Every row gives one point. The ring and each string are closed loops that go straight from each point to the next, and from the last back to the first. Before rounding, they use only three directions, however many columns there are. How many times does the string pass through the ring? Passing back the other way cancels.
In the rows, zero is written as 128.

Ring (10 x 4):
[[164 148 142 148]
 [137 167 137 151]
 [116 170 128 151]
 [ 98 163 116 149]
 [ 91 139 103 144]
 [101 120 100 141]
 [119 107 102 139]
 [150 102 113 139]
 [169 113 126 142]
 [172 132 138 145]]
String:
[[190 123 113 146]
 [192 110 123 143]
 [181  98 135 138]
 [170  96 129 138]
 [173  95 107 139]
 [165 108  93 143]
 [147 126 103 145]
 [166 105 104 141]
 [181  96 112 140]
 [192  96 124 139]
 [193 111 119 143]
 [173 126 116 146]
 [156 130 123 145]
 [154 133 115 146]]
Times through: 0
String, 12 rows:
[[147 188 133 157]
 [146 165 158 150]
 [138 142 144 145]
 [144 144 120 148]
 [168 156 121 152]
 [175 162 144 152]
 [168 169 150 153]
 [156 175 136 155]
 [139 180 154 153]
 [127 149 144 146]
 [131 150 126 148]
 [139 177 115 155]]
Times through: 2

Ring (8 x 11):
[[197 147 123 141 107 130 139 101 124 134 112]
 [166 188 124 133 130 120 148 111 157 115 118]
 [123 185 127 120 152 109 147 124 169 102 122]
 [ 97 148 136 109 163  99 138 134 162 102 121]
 [102 103 145 108 159  98 126 134 141 113 115]
 [123  78 144 113 144 104 121 127 120 125 111]
 [167  76 132 128 116 120 121 111  99 140 108]
 [194 108 124 139 104 130 130 101 104 142 109]]
String, 23 rows:
[[197  96 104 144  91 140 129  96  83 148 113]
 [220 105 127 146  92 135 129  94  97 150 105]
 [209 123 147 139 109 122 131 103 124 141 103]
 [173 129 135 131 123 119 134 111 129 130 110]
 [187 132 146 133 121 117 134 109 134 132 106]
 [193 132 143 135 116 120 134 106 130 135 106]
 [162 130 130 129 126 119 134 113 129 127 113]
 [173 122 106 137 108 132 134 104 106 134 117]
 [204 106  95 148  85 146 132  91  81 148 115]
 [211  94 100 148  83 145 129  90  76 153 112]
 [177 102 106 138 103 134 130 102  93 140 116]
 [156 116 116 130 120 124 132 111 114 129 116]
 [168  92 106 135 106 132 127 105  90 139 116]
 [187  54 110 138  93 136 118 100  66 153 110]
 [190  60 148 131 110 119 116 108  94 149 101]
 [172  89 150 127 124 113 123 114 117 137 104]
 [155 107 129 126 125 118 129 114 118 130 113]
 [153  96 112 129 117 126 128 111 100 133 117]
 [171  63 115 133 105 130 120 106  79 146 112]
 [187  58 128 135 102 128 118 104  80 151 106]
 [196  54 116 140  92 135 118  98  68 156 108]
 [178  86 107 137 101 135 126 102  84 144 114]
 [161 109 105 133 112 130 131 107 101 133 118]]
Times through: 2

Ring, 10 rows:
[[168 130 129 128 149 138 102 131 114 103 129 152 116 128]
 [154 164 137 127 123 120 107 107 110  75 131 144 103 124]
 [129 180 147 125 108 104 117  83 113  62 131 136 105 125]
 [100 176 146 122 105  96 127  68 123  70 124 128 118 133]
 [ 87 161 138 120 112  99 129  70 131  84 117 126 128 140]
 [ 82 125 120 119 134 114 128  88 142 118 107 127 146 152]
 [ 96  93 114 121 160 130 123 111 145 144 107 134 159 155]
 [114  80 118 124 174 139 119 125 142 152 111 142 162 151]
 [148  85 126 128 179 146 110 139 130 143 122 152 150 140]
 [164 104 127 129 168 145 104 140 121 125 127 154 133 133]]
String (8 x 14):
[[131  48 136 129 207 149 121 142 141 174 121 155 183 145]
 [176  77 116 130 189 161  98 162 124 148 123 160 141 137]
 [186 126  92 126 148 156  84 155 114 111 118 152  98 137]
 [163 183 136 127 110 118 102 104 104  59 133 143  87 120]
 [113 200 178 126  97  83 131  55 110  43 141 133 110 116]
 [102 153 162 125 127  99 133  74 125  86 130 135 137 130]
 [107 131 144 124 140 113 127  92 130 107 123 137 143 138]
 [ 98 104 162 127 163 113 137  91 136 126 127 141 169 137]]
Times through: 0

Ring (8 x 14):
[[163 149 128 114 146 137 109 152 139 142 119 125 163 118]
 [149 170 157 132 164 120 135 153 137 130 136 119 157  99]
 [128 168 181 144 163 107 160 144 132 119 144 112 144 104]
 [111 143 187 144 140 105 169 129 124 115 136 108 131 132]
 [100 118 166 136 119 111 159 112 123 124 131 103 126 154]
 [ 95  99 114 120 106 127 125  96 128 149 132  96 133 161]
 [113 101  89 108 108 140 101 104 134 161 126 103 145 156]
 [152 122 100 104 124 145  94 134 138 154 114 120 160 140]]
String, 29 rows:
[[ 99 169 162 151 167 103 159 123 135 131 167  95 140  93]
 [109 190 193 160 184  94 176 140 134 117 168 101 141  78]
 [129 186 194 152 178 101 169 151 133 114 152 112 146  87]
 [157 165 195 136 157 114 156 163 129 110 120 128 149 115]
 [149 148 168 128 144 121 141 150 130 122 119 123 149 126]
 [132 153 147 130 150 121 135 137 135 135 137 112 150 114]
 [122 169 133 136 167 118 130 133 141 144 157 103 155  90]
 [143 190 135 134 185 121 124 151 146 143 157 111 166  70]
 [185 182 153 122 174 131 118 178 142 131 122 135 173  89]
 [192 160 160 114 152 135 119 178 136 124 101 142 167 118]
 [190 157 156 113 150 136 117 175 136 126 101 141 167 120]
 [185 175 139 117 169 136 109 174 143 137 120 134 174  93]
 [148 178 122 126 175 128 112 149 146 149 149 113 168  80]
 [127 156 127 129 155 124 124 132 140 145 147 107 154 104]
 [139 144 143 125 143 126 129 139 134 135 128 116 151 123]
 [156 142 160 121 139 127 132 152 131 126 112 127 152 132]
 [179 171 184 127 162 122 141 176 133 114 112 137 160 109]
 [153 185 178 140 177 113 148 163 137 121 140 122 158  87]
 [134 198 181 151 191 104 159 155 139 121 160 111 154  70]
 [144 192 208 152 183 101 172 164 132 107 145 120 149  85]
 [148 157 196 137 150 112 161 156 127 109 120 125 144 124]
 [137 138 165 129 136 120 144 140 129 124 121 118 143 135]
 [113 153 158 140 151 111 150 127 132 130 148 104 141 113]
 [ 93 165 159 151 164 103 159 118 134 132 168  92 138  97]
 [101 170 204 159 165  92 185 132 127 110 157 101 131 103]
 [116 163 224 157 157  93 192 142 122  98 139 112 129 118]
 [134 149 212 143 143 104 177 148 121 101 120 121 133 135]
 [136 134 165 127 132 121 144 138 127 123 118 119 142 140]
 [116 143 145 133 143 118 140 125 133 136 142 105 143 122]]
Times through: 2

Ring, 9 rows:
[[154 151 145 128 137  80 134 118 119 115 140 146  91  94]
 [131 140 145 133 148  88 130 120 134 140 151 172  81  85]
 [109 118 133 139 158 122 123 127 151 167 159 181  97  87]
 [104 101 120 138 158 155 115 133 153 179 154 166 128 101]
 [113  93 110 131 149 176 108 137 144 175 143 137 161 119]
 [133  99 106 125 138 177 109 137 130 155 130 107 180 133]
 [161 119 112 123 128 157 118 132 115 121 121  86 178 137]
 [178 141 125 125 125 124 129 125 107  96 121  88 153 127]
 [175 153 137 126 128  96 134 120 108  95 127 110 121 112]]
String, 26 rows:
[[132 155 156 147 158  66 145 116 145 129 164 195  46  65]
 [124 141 147 147 159  90 139 120 150 142 163 189  66  73]
 [ 98 126 145 139 163  95 125 123 154 175 167 210  63  70]
 [ 98 110 133 122 151 116 108 127 140 186 151 185  99  91]
 [126 117 127 123 142 128 115 128 129 155 140 145 127 108]
 [116 114 125 148 161 145 127 131 157 160 159 166 116  94]
 [105 102 119 154 167 165 125 135 168 172 164 170 125  95]
 [124 111 119 147 156 159 126 133 152 153 152 146 137 106]
 [ 97  81 104 145 163 200 110 142 165 190 155 151 164 114]
 [102  83 106 123 148 184  99 139 143 191 140 139 170 123]
 [112  93 112 112 138 161  97 135 127 181 132 134 162 124]
 [120  93 109 114 137 169  99 136 126 174 129 121 173 130]
 [130  88  99 113 132 191  97 140 122 166 121  94 203 145]
 [133 103 112 110 130 156 101 134 116 159 123 110 172 133]
 [137 119 123 123 137 134 116 129 124 144 134 128 141 116]
 [172 129 116 135 132 153 130 130 121 104 126  85 169 131]
 [198 140 114 132 121 150 135 128 106  76 114  54 185 144]
 [184 139 121 115 117 128 123 126  96  95 111  72 169 138]
 [207 160 128 130 118 113 142 121  98  61 115  64 155 132]
 [200 164 134 139 127 105 149 120 109  62 125  84 134 119]
 [156 137 130 133 138 119 131 125 124 117 136 122 128 110]
 [150 135 133 123 134 109 124 123 117 126 133 129 122 109]
 [157 151 144 116 129  76 126 117 106 116 130 137  99 101]
 [142 139 140 118 134  90 121 121 115 134 135 146 103 101]
 [134 129 135 119 138 105 118 124 121 145 137 148 112 103]
 [132 144 149 125 143  73 127 118 125 140 147 174  73  83]]
Times through: 1

Ring, 10 rows:
[[141 167 149 112 148 159 116 128 108 200 116  83 127 129]
 [159 172 150 118 152 142 125 123 136 196 134  70 139 159]
 [158 159 144 118 144 132 135 121 151 172 142  84 151 172]
 [142 131 130 112 125 129 144 121 152 132 141 122 162 167]
 [123 107 119 107  99 129 149 129 144  93 130 161 164 156]
 [118 105 118 107  80 129 149 143 135  75 118 177 156 151]
 [118 114 123 109  74 132 145 153 126  78 109 174 145 147]
 [119 128 130 110  82 143 135 155 111 103 100 159 133 134]
 [120 143 138 108 109 159 122 145  95 149  98 132 124 116]
 [128 157 145 109 135 164 116 134  96 185 105 103 123 115]]
String (20 x 14):
[[129 147 139 106 148 161 121 117 109 187 120 102 138 121]
 [162 179 154 117 168 147 121 115 134 219 137  54 138 155]
 [183 189 158 126 160 126 131 122 163 204 150  44 145 192]
 [161 161 145 121 127 126 137 134 152 155 136  92 146 179]
 [137 137 133 110 128 139 136 123 135 147 130 118 151 151]
 [127 123 127 106 126 142 137 119 132 137 130 133 156 142]
 [120 101 116 102 118 134 148 112 145 108 140 156 173 149]
 [128 102 116 108  95 120 156 127 158  79 138 165 172 170]
 [142 127 128 117  87 115 152 145 157  87 130 147 156 181]
 [130 128 129 111 100 134 141 139 134 112 121 143 148 153]
 [102  94 114 101  82 141 144 138 118  77 110 189 154 128]
 [106  98 115 106  55 131 149 159 122  50 102 200 147 141]
 [139 139 135 119  70 123 144 166 137  87 109 149 136 169]
 [131 138 134 112  99 139 135 147 123 122 112 137 137 146]
 [113 127 130 104 105 156 128 140 101 131 103 148 134 117]
 [ 92 126 131  97 109 181 113 141  62 152  81 155 118  74]
 [ 99 140 137  98 129 186 106 134  60 183  85 130 114  72]
 [108 140 137  99 140 179 111 124  77 188  99 120 125  86]
 [131 144 138 110 125 150 127 132 116 158 116 117 137 134]
 [154 169 149 119 129 139 127 139 131 172 122  88 132 159]]
Times through: 3
